Every row gives one point. Two turns around zero, p and q, are shown by what they do to some points. Where does a point land after both, in the order given? Backwards means that the second turn is done in reverse. Each puzzle has new turns, and all numbers are rounded.
In the rows, 128 means zero.

Turn p:
[ 94 162] -> [162 162]
[171 104] -> [105  85]
[119 117] -> [117 137]
Turn q:
[120 115] -> [120 115]
[180 120] -> [180 121]
[111 189] -> [110 189]
[110 106] -> [111 106]
[120 110] -> [120 110]
Where do these land?
p, then q backwards: [100 123] -> [123 156]
p, then q: [128 142] -> [142 128]
p, then q backwards: [ 96 103] -> [103 160]
q, then p: [188 144] -> [146  69]

Turn p:
[143 124 166 150] -> [158 121 115  96]
[127 127 199 158] -> [178 136 126  70]
[106 119 127  95] -> [ 97 152 139 122]
[171 167 122 120] -> [146 136  82 160]
[141 105  78  80] -> [ 62 121 112 157]
[105 133  87 132] -> [115 121 158 162]
[103 121 117 161] -> [140 108 165 130]
Turn q:
[132 143 131  95] -> [158 133 138 111]
[ 96 137 153 155] -> [ 89 156 133 118]
[134 156 153 145] -> [119 153 103 108]
[113 143  66 104] -> [138  71 155 100]
[165  62 138 141] -> [136 127 110 203]
Where do these land?
p, then q: [116 116 139 144] -> [147 143 132 137]
q, then p: [111 138  96 171] -> [ 93 132 171 114]
q, then p: [141 110 153  93] -> [163 120  96 135]
p, then q: [ 73 127 131  82] -> [116 172 142  74]
q, then p: [211 133 153 152] -> [119  79 124 203]
q, then p backwards: [129 154 137 143] -> [138 117 148 109]
q, then p backwards: [116 119  86 110] -> [119 106 112 166]

Turn p:
[184 113  90 107 147 127 122  87] -> [167 177 137 165 114 112 165 142]
[147 122 133 131 122 155 189  99] -> [134 160 134  99 142 166 156 165]
[127  96 118 138 106 126 160 141] -> [112 131 127 133 123 176 143 122]
[121 129 131  72 114 123  47 147] -> [117  88 170 182 112  72 104 125]
[138 144 127 135  83 120 120 148] -> [ 76 136 127 140 130 122 122 125]
[102 127 130 182 167 147 145  82] -> [177 155 106  73 116 148 101 125]
[ 85 162 115 125 141 130 135 158] -> [116  83  96 103 112 115 127 133]
[147 134 106 137 150 173 123 162] -> [138 121  85 157 130 133 114 167]
[101 124 202 125 122  50 110 128] -> [115 101 173 101 173 108 120  47]
Turn q:
[142 142 176 116  93 123 134 119] -> [ 87 124 124 108 133 156 112 160]
[126  99 115 183 146 118 124 118] -> [153 127 176 154 109 139 147 115]
[157 128 142 102 129 146 122  75] -> [116 137 100 100  85 161 119 119]
[178 150 142 107 118 148 176 106] -> [ 90 157  83 119 112 157 160 148]
[135 107 110 144 151 118  93 167] -> [169  90 148 125 135 106 148 125]
[ 68 149 135 102 159  85 142 168] -> [137 144 135 142 148  52  92 164]
[149 107 163  98 103 179 167 101] -> [ 74 166 114  78 122 156 146 113]
[130 107  77 144 104 115 107 124] -> [131  89 133 161 126 129 134  85]
[ 68 164  92 157 149 119  87 174] -> [196 117 140 166 181  96  94 125]
Where do these land?
q, then p backwards: [135 125 137 144 177 102 172 111] -> [153 129  80 105 112 144 118  88]
p, then q: [130 134 149 105 186 110 150 136] -> [123 135 121 123  81 107 177 133]
p, then q backwards: [113 158 133 145  95 101 101  87] -> [ 88  85 142  95 140 134 147 109]
q, then p: [161  87 127 139  87 144  98 156] -> [173 114 166 120 132 175 144 144]
p, then q backwards: [ 82 163 106 170 115 141 118 111] -> [127 122 154  68 142 128 117  87]
p, then q: [108 162 123 159 157 100  74 100] -> [116  74 103 154  81 137  94 133]
q, then p: [175  99 147  98  98 193 136 144] -> [156  91 152 102  97 138 181 178]
p, then q backwards: [153 133  94  87 142 129 175 159] -> [194 141 112 143 127 119 154 161]
p, then q: [117  94 126  87 165 125 157 127] -> [100 144 135 104 116 138 185 130]
q, then p backwards: [ 95 140 117 164  89 117  85  97] -> [112  69 160 144 121 138  93 155]
p, then q: [138 112 150 108  95 146 142 181] -> [158 158 177 110 149 112 134 110]
